Each row is a point. Each copy is the shape, with its points in the same order, stretched, turned, moved and blurred by noise. Some copies are also mirrored. Which?

Shape (7 x 2):
[[-0.44  1.11]
 [ 0.23  2.05]
 [ 0.05 -1.02]
 [-2.39  1.69]
 [ 0.83  0.54]
 [-0.85 -2.91]
 [-2.03 -1.58]]
Copy 1:
[[-0.32  1.00]
 [-1.69  1.51]
 [ 1.24 -1.55]
 [ 0.16  2.85]
 [-0.43 -0.44]
 [ 3.35 -2.89]
 [ 2.82 -0.73]]
Copy 1 is: mirrored
Copy 2 (7 x 2):
[[-1.97 -0.17]
 [-3.36  0.63]
 [ 0.65  0.38]
 [-2.79 -2.04]
 [-1.41  1.04]
 [ 3.00 -0.43]
 [ 1.71 -1.71]]
Copy 2 is: only turned

Shape (8 x 4):
[[-0.17  3.60 -4.94  1.43]
 [ 0.29 -0.42  2.41 -2.25]
 [ 0.00  0.68 -1.16  0.24]
 [ 1.54 -1.01  0.00  3.43]
 [ 0.58 -1.30 -0.23 -2.51]
 [ 0.51  1.89  1.00 -1.20]
 [ 1.27 -0.89  2.69 -2.83]
 [-1.30 -0.62  1.20 -1.00]]
Copy 1 (8 x 4):
[[-0.33  5.42 -2.16  0.22]
 [ 0.00 -3.56 -0.68 -1.48]
 [-0.56  1.19 -0.46 -0.07]
 [ 0.93  0.48  0.94  3.22]
 [-0.73 -1.08  0.99 -2.20]
 [ 1.11 -0.57 -2.66 -0.72]
 [ 0.80 -3.63 -0.30 -1.68]
 [-2.92 -1.95 -0.81 -0.65]]
Copy 1 is: mirrored
Copy 2:
[[-1.26 -4.75  1.00  1.29]
 [-1.69  2.18 -0.74 -0.22]
 [-0.70 -1.01  0.45  0.53]
 [ 1.88 -0.02  2.26 -0.60]
 [-0.64  0.82 -1.61  0.42]
 [-2.19  0.01  0.14 -0.52]
 [-1.43  2.54 -1.05 -0.89]
 [-1.11  1.48  0.33  1.34]]
Copy 2 is: mirrored

Shape:
[[-0.24 -1.58  0.46  2.16 -1.25  3.41 -1.02 -0.70]
 [ 2.52 -0.49 -0.28 -1.71  0.56  1.13 -1.42 -3.17]
 [-1.17  2.22 -0.23 -2.39  1.29  2.54  1.38 -0.95]
 [ 2.23 -0.49  1.70  0.39  2.01  0.02 -0.61 -2.82]
 [-0.77  1.80 -0.34 -0.50  0.13 -0.89  1.00 -0.66]
 [-0.93  1.20 -0.98 -1.20  1.60  2.94 -0.21 -0.87]
 [-1.27  2.27  1.68 -1.45 -1.01  1.83 -1.92 -3.31]
 [-0.96  1.12 -1.96 -1.64  0.16 -0.86 -0.98 -0.23]
 [ 0.25 -0.83 -0.04  1.29 -1.98 -0.99 -1.88  0.50]
 [-0.39 -1.46  1.11 -1.65  1.49 -1.38 -2.75  0.65]
 [ 3.75  1.57  1.49  2.41 -0.57  2.41 -1.59 -0.17]
 [ 3.14  1.50 -1.85 -2.01 -0.39 -1.42  1.79 -1.53]
 [ 1.55 -1.49 -0.67 -2.68 -1.45  1.52  1.44 -3.22]]
Copy 1 (13 x 8):
[[ 2.86 -0.14  0.58  4.15 -2.20 -0.25 -0.86  0.07]
 [ 0.95  0.05 -1.41  0.06 -1.50  1.13  3.34 -0.70]
 [-2.90  0.10  1.03  4.34  0.88  1.96  1.78  0.27]
 [ 2.49 -1.24 -0.79 -0.78 -0.06  2.22  1.65  0.33]
 [-1.47  0.12  1.40  0.52  2.11  0.21  0.65 -0.47]
 [-1.74 -0.88  0.71  3.79 -1.17  1.87  0.55 -0.39]
 [ 0.26  2.21  3.02  2.41 -2.06  2.12  2.71  1.20]
 [-2.75  0.22  0.39 -0.16 -0.03 -0.24  0.05 -0.91]
 [ 1.44  1.03 -0.13 -0.46  0.02 -1.42 -1.58 -0.42]
 [-1.00 -0.39 -1.93 -1.69 -0.84  0.57 -1.69  2.16]
 [ 3.67  1.54 -0.72  2.64  0.99  3.09 -0.52 -1.55]
 [-1.45  0.98 -1.49 -0.91  3.82 -0.44  3.71 -2.64]
 [ 0.02  0.81 -1.22  1.69  0.19 -1.79  5.28 -0.17]]
Copy 1 is: only turned
Copy 2, 13 rows:
[[ 0.73  2.32 -1.97  1.30 -0.97  2.82  1.14 -1.55]
 [ 0.70 -0.13 -0.06 -3.92  1.40  1.63 -0.90 -2.61]
 [-2.67  2.80  0.59  0.21  1.87 -1.93 -0.73 -2.31]
 [ 0.60 -0.90 -1.38 -2.91 -1.48 -0.56 -0.34 -2.44]
 [-1.72  0.27 -0.14 -0.19  0.76 -0.90 -0.29  0.77]
 [-1.63  1.87  0.13  0.26  2.18 -0.53  0.78 -2.74]
 [-1.47  1.92 -1.75  1.51  2.99  1.52 -3.42 -1.92]
 [-1.37 -0.62  1.57 -0.68  2.33  0.59 -0.06  0.32]
 [ 0.94 -0.70 -0.20  0.12  0.17  2.92 -0.10  1.60]
 [ 0.30 -2.37  2.97 -0.23  0.14 -0.59 -1.56 -1.08]
 [ 3.97  1.91 -2.29 -0.86  1.23  0.43 -0.31 -1.31]
 [ 0.27  0.00  0.98 -5.87  1.13  0.04  0.18  1.68]
 [-0.68  1.70  0.54 -5.03 -0.50  2.57 -0.73 -1.20]]
Copy 2 is: only turned
Copy 3, 13 rows:
[[ 0.76 -2.12 -0.95  2.35 -1.31  2.31  0.82  0.41]
 [-1.47 -2.07  0.95 -1.69 -1.81 -2.71  0.37 -0.94]
 [-2.72 -1.30  1.26 -1.95 -1.53  1.00 -3.35  1.34]
 [-1.08 -0.13  2.29 -1.55 -1.76  0.11  1.76 -1.96]
 [-1.53  2.00  0.76 -1.07 -1.54 -0.34 -1.21  0.73]
 [-3.16 -2.03  0.95 -0.66 -0.11  1.05 -2.09  0.89]
 [-1.17 -1.76  1.37  1.37 -2.87 -1.28 -4.59 -0.85]
 [-2.52  1.03 -0.21 -0.96  0.51 -2.50 -1.70  0.43]
 [ 1.13  1.65 -0.91  1.24 -0.05 -1.66  0.79  0.20]
 [-0.56  1.01 -0.69 -2.88  2.99 -1.76 -0.95 -2.30]
 [ 1.58 -1.05  4.03  1.35 -1.04 -0.27  1.58  2.27]
 [-1.31  1.11  1.25 -3.04 -3.12 -3.70  1.09  1.70]
 [-0.53 -2.12 -2.04 -2.27 -4.67 -2.08  0.11 -0.24]]
Copy 3 is: mirrored

Shape, 14 rows:
[[ 0.10  0.55  0.51  1.25  0.04  0.12 -1.43  0.18  2.46]
 [ 1.41 -0.98  1.27 -1.03  0.12 -0.26  1.71 -1.60 -1.25]
 [-2.02  1.91  0.84  1.13 -0.22 -2.20  0.31  0.90  0.13]
 [-1.94 -2.78 -1.29  1.26  0.58 -1.46  0.76 -2.01  0.16]
 [-1.72  0.08 -3.24  0.89  0.66  1.40 -0.28 -2.23 -0.80]
 [ 1.41  1.06 -2.44  1.28 -1.08  0.47 -2.17  0.47  2.40]
 [-0.98  0.94 -1.18 -0.39 -4.01  0.18  1.14  0.56 -2.49]
 [-2.44 -3.68  1.63  1.71  0.66  1.14 -1.04  1.36 -0.22]
 [-1.73 -0.92  0.38  1.31  4.63 -0.19  1.69  1.85  0.25]
 [-4.19 -1.22 -0.94 -2.91 -2.11 -1.85  0.47 -4.08 -1.34]
 [ 0.65 -1.71  3.93 -2.36  2.94 -0.90 -0.81  0.14  0.17]
 [-2.02 -0.86 -0.41  0.01  0.63  2.24 -2.67  1.90 -1.64]
 [ 0.03  0.60 -0.25  0.41 -1.00  2.23  0.67 -0.52  0.60]
 [-1.29  0.41  2.05  2.35 -1.83 -0.32 -2.46  1.22 -1.13]]
Copy 1:
[[ 0.44 -0.02  1.02  0.74  0.63  0.71  0.90  1.30  3.16]
 [ 0.93 -0.09  0.19  0.46  1.54 -0.72 -1.84  0.91 -1.84]
 [ 0.94  0.23  1.72 -0.63  1.99  0.89  3.21 -0.48  1.05]
 [-1.21  0.06 -2.41 -0.26 -0.13 -3.76  0.18 -2.04  0.79]
 [-0.13  0.37 -3.30  0.05  0.28  0.48 -1.05 -2.81  2.40]
 [ 0.26  1.72  0.78  2.13 -1.45  1.60  0.44  0.61  3.54]
 [ 0.30 -0.57  1.81  1.00 -0.34  3.35 -0.06 -1.97 -2.42]
 [-0.20 -2.36 -1.99 -3.41 -0.70 -1.37  0.81  0.62  0.69]
 [ 1.84  0.36 -3.30 -0.92  1.28 -1.03  2.58  2.17  0.22]
 [-4.67 -0.80 -1.48 -0.41  2.48 -2.40 -2.16 -2.96 -1.16]
 [-1.06  0.11  0.36 -2.14  2.03 -2.19 -0.33  4.36 -0.95]
 [-0.76 -0.37 -1.40 -3.01 -1.17  2.82 -0.24  0.73  1.20]
 [ 1.38 -1.18  0.02  0.79  0.73  2.51 -0.76 -0.34  1.17]
 [ 1.26 -1.29  2.53 -3.36 -0.55  2.38  1.57 -0.92  1.50]]
Copy 1 is: mirrored
Copy 2:
[[ 0.93 -0.54  2.32  0.30 -0.44 -1.10 -1.30 -1.44 -0.09]
 [ 1.58 -1.73 -1.63 -1.70  1.49  1.25  2.11  1.58  1.94]
 [-0.59  0.98  0.37 -1.35  1.49  1.58 -1.32 -2.79  0.83]
 [-3.38 -3.18 -1.01 -0.43  1.54  0.45  0.99  0.72  0.71]
 [-2.79 -0.08 -2.72  1.65 -0.32 -1.02  2.06 -1.14  0.18]
 [ 0.17  0.89  2.05  2.35 -0.78 -0.92 -1.39  0.12 -1.56]
 [-1.77  1.37 -2.94 -0.63 -2.04  3.77  1.14 -0.03  1.21]
 [-3.35 -2.50  0.55 -2.96 -2.33 -1.75  0.02 -1.35 -1.35]
 [-2.44  1.38  0.91 -2.18  2.34 -2.50  0.34 -0.88  0.36]
 [-2.48 -3.43 -6.51  0.39  0.20  1.69  0.48  0.23  4.40]
 [ 3.06 -1.86 -0.88 -2.86  1.97 -2.65 -0.73  0.76  0.82]
 [-2.30  1.05 -2.10 -0.94 -3.18 -2.93  0.08 -1.68 -2.26]
 [ 0.23  0.20  0.18  0.04 -2.16 -0.06  1.08 -0.79  1.70]
 [-0.45 -0.85  0.61 -2.01 -1.85  1.28 -0.64 -3.93 -2.80]]
Copy 2 is: mirrored

Shape (16 x 12):
[[-0.75 -0.16 -2.07  0.07 -1.11  3.14 -0.49 -0.08 -1.30  0.41  0.91  1.46]
 [ 1.17 -1.70  2.49  1.96 -0.63 -3.04  4.26 -2.03 -0.04  0.74 -0.65  2.33]
 [ 1.48 -0.87  1.74  1.46  1.00 -3.72  4.50 -2.97 -2.04 -1.34  0.35  0.19]
 [-0.71 -0.42 -0.16  0.01 -1.31 -2.37  0.14  2.07  0.69  2.26 -0.63 -1.68]
 [-0.12  2.05  2.22  0.47 -0.82  0.53  0.56  2.55  1.07  0.60  0.15 -0.48]
 [ 1.33  1.58 -2.47 -1.02 -1.09  2.01 -1.15 -1.42 -0.38 -1.13 -0.88  0.82]
 [-1.31  1.05 -2.17  2.11  1.08  1.79 -1.38  0.59 -0.50 -0.72 -0.80 -0.33]
 [ 1.26 -2.39  2.54 -0.63  0.45 -0.71  0.39  3.04 -0.31  1.43  0.10 -2.26]
 [ 0.62 -0.84  1.57  1.00 -0.21 -0.06 -1.87 -0.18  1.95  1.37  0.75 -1.29]
 [-0.65  0.82 -1.68 -0.40 -0.50  2.86  1.65 -3.07 -0.28  2.42  0.53  0.39]
 [-0.17 -0.30  0.17 -0.81 -1.19 -0.83 -0.43  2.47  2.09  0.69  1.77 -0.97]
 [-1.01  0.16 -0.87  0.25 -2.25  2.77  0.12 -0.94  0.20 -0.72 -1.69 -1.45]
 [-0.26  0.38  2.83  0.46  1.19 -3.62  1.61 -3.63 -3.70 -0.99 -2.32  2.53]
 [ 0.32  0.52 -1.59 -0.18  1.00  1.81  0.12 -0.15  1.00  0.02 -2.63  1.41]
 [-0.88 -0.52  2.19 -0.84  1.87 -2.66  4.34 -3.59  0.01 -0.77 -0.38  1.40]
 [ 1.77  0.81  0.80  0.36  0.10 -0.97  1.89 -0.17  0.30  2.28  0.30 -1.30]]
Copy 1:
[[ 0.35  0.60  0.69  0.15  1.99 -1.46 -1.49 -0.14  0.22 -1.77  1.02  2.50]
 [-1.35 -3.39 -2.94  1.99  3.21 -0.07  1.37  1.15  2.14 -0.89  0.06 -3.66]
 [-1.16 -1.99 -4.69  1.23  1.96  0.44  0.04  0.45  2.65  0.23 -2.34 -2.44]
 [ 1.16 -1.19  1.92  1.94 -1.25 -0.86 -1.13 -0.42  1.61  0.99  0.52 -1.04]
 [ 0.45 -1.79 -0.50  0.35 -0.49 -2.08 -0.95  2.25 -1.68 -0.61  1.89 -1.30]
 [-0.54  2.21  0.98  1.54  0.35 -1.41 -0.14 -1.29 -1.33 -0.91 -1.28  2.62]
 [ 2.14  1.24  0.01 -0.90  0.82 -2.17 -0.89  0.42 -0.23 -1.69 -0.66  0.35]
 [ 1.45 -0.41 -0.85  1.09 -0.09  1.00 -1.59  1.45  0.73  2.12  2.63 -2.50]
 [ 0.06 -0.13  1.79  0.31 -0.37  0.85 -0.10  1.68  0.13 -0.82  0.49 -1.76]
 [ 0.30 -1.71  1.59  1.51  1.84 -0.26 -2.05  0.09 -0.41 -1.50 -1.79  2.50]
 [ 0.27 -0.54  2.19  1.16 -1.62 -0.47 -0.18  1.21  1.14  0.65  1.11  0.72]
 [ 0.15  1.47  1.24  1.66  1.60 -3.02 -2.21  1.41 -0.49 -1.21 -0.47  0.20]
 [-2.19 -1.57 -3.78 -1.17  3.51 -0.90  0.35 -1.47  0.14  1.08 -1.52 -3.94]
 [ 1.57  0.73  0.81  1.64  1.76 -1.58  0.88  0.08 -1.54 -0.24 -0.61  0.15]
 [-1.28 -3.02 -2.12  0.53  2.95 -0.54  0.87  1.33  1.23  1.99 -2.95 -1.92]
 [ 0.82 -2.07 -0.51  2.34 -0.77  0.85 -1.07  0.15 -0.08 -0.08 -0.99 -0.60]]
Copy 1 is: mirrored
Copy 2, 16 rows:
[[ 0.78 -0.22 -3.03 -0.51 -0.62  1.62  0.34  1.96  0.51 -2.53 -2.40 -0.59]
 [ 3.33  0.60  0.43 -0.49  7.32 -0.40  2.95 -1.37 -3.82  3.21  0.93  1.63]
 [ 2.88  0.67  2.60 -1.98  6.64 -0.87  3.09  0.67 -3.95  1.88  3.28  1.50]
 [ 0.33  1.01 -2.04 -0.89 -0.13  0.68 -0.66 -1.26  1.13  3.46  1.56 -1.03]
 [-1.23  0.38 -0.67  0.24  0.22 -1.28 -0.17 -1.64  3.09 -0.34 -0.92 -1.48]
 [ 0.84 -0.11 -2.60 -0.64 -1.77 -0.85  1.03  3.00  1.62 -1.28 -2.18  1.76]
 [-1.59  0.65 -1.03 -1.04 -2.43 -1.13 -0.45  2.23 -0.23 -0.41 -0.63 -2.61]
 [ 1.19 -0.07  1.70  1.66  1.64  1.01 -1.80 -0.84  2.06  2.13  1.28 -0.84]
 [-0.80 -1.79  0.10  1.39 -1.18  0.52 -0.46 -2.04  0.92  2.09  0.58  0.00]
 [ 0.14 -2.58 -4.82 -3.25  1.17  2.51 -0.61  1.14 -0.73 -2.06 -1.79  0.73]
 [-1.31  1.41 -0.65  1.66 -1.25  0.95 -0.93 -1.92  2.50  0.57  0.94  0.71]
 [ 1.17  0.48 -1.89 -2.36 -2.42  0.61 -0.70  0.23  0.06  0.40 -2.74 -0.36]
 [ 2.47  0.33  2.25 -3.11  6.06 -1.17  6.58  2.95 -2.33  3.66  0.58 -1.27]
 [-0.79  1.01 -2.11 -0.65  0.10 -1.38 -0.62  2.43  0.65  0.73 -2.46  0.66]
 [-0.45  1.55  1.82 -2.89  5.97  0.51  2.78  0.11 -2.77  2.17  1.20  1.92]
 [ 0.84 -1.90 -1.89 -1.03  2.63 -0.16 -0.92 -0.56  0.50  0.77  1.44  0.83]]
Copy 2 is: mirrored
Copy 3 (16 x 12):
[[ 0.95  0.21  0.14  1.94  2.73  1.29 -1.05  0.80 -1.28  0.33  1.85 -0.94]
 [-0.46  6.06  1.02 -0.86 -2.70 -2.45  0.65 -1.93 -0.05  1.66 -2.18  1.36]
 [-0.08  8.00 -1.90  0.10 -2.21 -1.43  0.39  1.00  1.61  2.36 -3.33  2.77]
 [-0.49 -0.22 -0.38 -2.62 -2.07  0.57  2.25  2.44  0.32 -0.77  1.48 -1.79]
 [-0.62 -0.03  1.04 -2.32 -2.05  1.55 -0.04  0.10  1.03  0.83  0.10 -2.93]
 [ 0.64 -0.37 -1.13 -0.30  3.41  0.46 -0.56  0.82 -0.58  2.20  1.14  1.66]
 [ 0.30 -1.12 -1.57  1.44  2.14  0.40  0.00  2.80 -0.08  0.19 -1.06 -2.42]
 [-1.70 -0.24  1.83 -0.97 -4.77  0.01 -0.84  2.52  2.46 -1.13  1.22 -1.78]
 [-1.57 -0.36 -0.93 -1.53 -1.57  0.41  0.26 -0.81  0.45 -1.37  0.37 -1.01]
 [-0.96  3.34 -0.61 -0.39  3.34  2.00 -1.28  1.41 -2.26  1.17  1.57  0.50]
 [-0.99 -0.92 -0.21 -0.72 -1.05  2.18  2.10 -0.24  2.05 -0.66  2.54 -2.63]
 [-0.26  0.11  1.20 -0.35  2.09  2.31  0.41  1.74 -1.18  0.17 -0.68  1.03]
 [ 2.89  5.80 -1.35 -1.99 -1.30 -5.09 -1.47  0.60  1.82  0.54 -2.35  2.48]
 [-1.39 -0.79  1.37 -0.07  2.03 -1.44 -0.96  1.08 -0.01  2.18  0.32 -0.70]
 [-0.98  7.46  0.47 -0.52 -0.01 -2.05  0.04 -0.70  2.89  0.90 -1.48  1.97]
 [-1.45  2.71 -1.36 -2.28 -1.79  0.79 -0.21  1.81  0.00  1.80  0.57 -0.63]]
Copy 3 is: mirrored
Copy 4, 16 rows:
[[-2.62  1.16 -2.84 -1.52 -0.87  1.69 -1.18  1.38 -0.14 -0.49  0.02  2.35]
 [ 0.97  2.79  4.73  1.21  1.50  2.31  1.21 -2.68  0.09 -1.76  0.11  1.72]
 [ 2.34  0.73  2.15  2.10  1.14  1.01  3.18 -3.13  1.17 -1.82  0.74  1.98]
 [ 2.74  1.62 -0.48 -1.68 -0.57 -1.28  0.40  0.12 -2.44 -1.49 -1.61 -0.33]
 [-0.98  1.67  0.82 -0.80 -1.07 -0.96  1.25  1.80 -0.22 -0.99 -2.74 -0.33]
 [-1.95  0.46 -2.36  0.73 -2.16  0.94 -1.64 -0.17 -1.29 -1.36  1.29  0.26]
 [-0.08  0.58 -2.72 -0.81 -2.84 -0.27 -1.64  1.52  0.22 -0.53  0.16  2.16]
 [ 2.20 -0.79  1.74 -2.19  0.10  0.77  1.20 -1.36  0.08 -3.36 -4.49 -1.10]
 [ 1.94  0.85  1.30 -0.84 -1.06  1.56  0.24  1.19  0.90 -1.70 -1.53 -1.82]
 [-1.92  3.65 -2.77 -1.61 -1.30  1.03 -0.62 -1.13  1.25  1.26  1.81  0.83]
 [ 0.76  1.12 -0.49 -1.45  0.99 -1.25 -0.28  1.92 -0.77 -1.72 -1.45 -1.22]
 [-2.63  0.97  0.07 -2.50 -2.69  0.78  0.50  0.33 -0.45 -0.37  1.21  0.33]
 [ 2.80 -0.30  1.89  3.05 -0.16  3.43  2.12 -3.21 -1.93  0.77 -1.24  2.23]
 [-2.06  2.03 -0.27  0.03 -2.03 -0.25 -3.14 -1.29 -0.84  0.31 -0.03  1.01]
 [ 0.47  1.46  2.40  1.67  1.54  0.25  1.47 -3.55 -0.06  2.68  1.34  0.61]
 [ 1.22  2.54 -0.66 -0.12 -0.64 -0.60  1.21 -1.40  0.06 -2.03 -1.43 -0.35]]
Copy 4 is: only turned
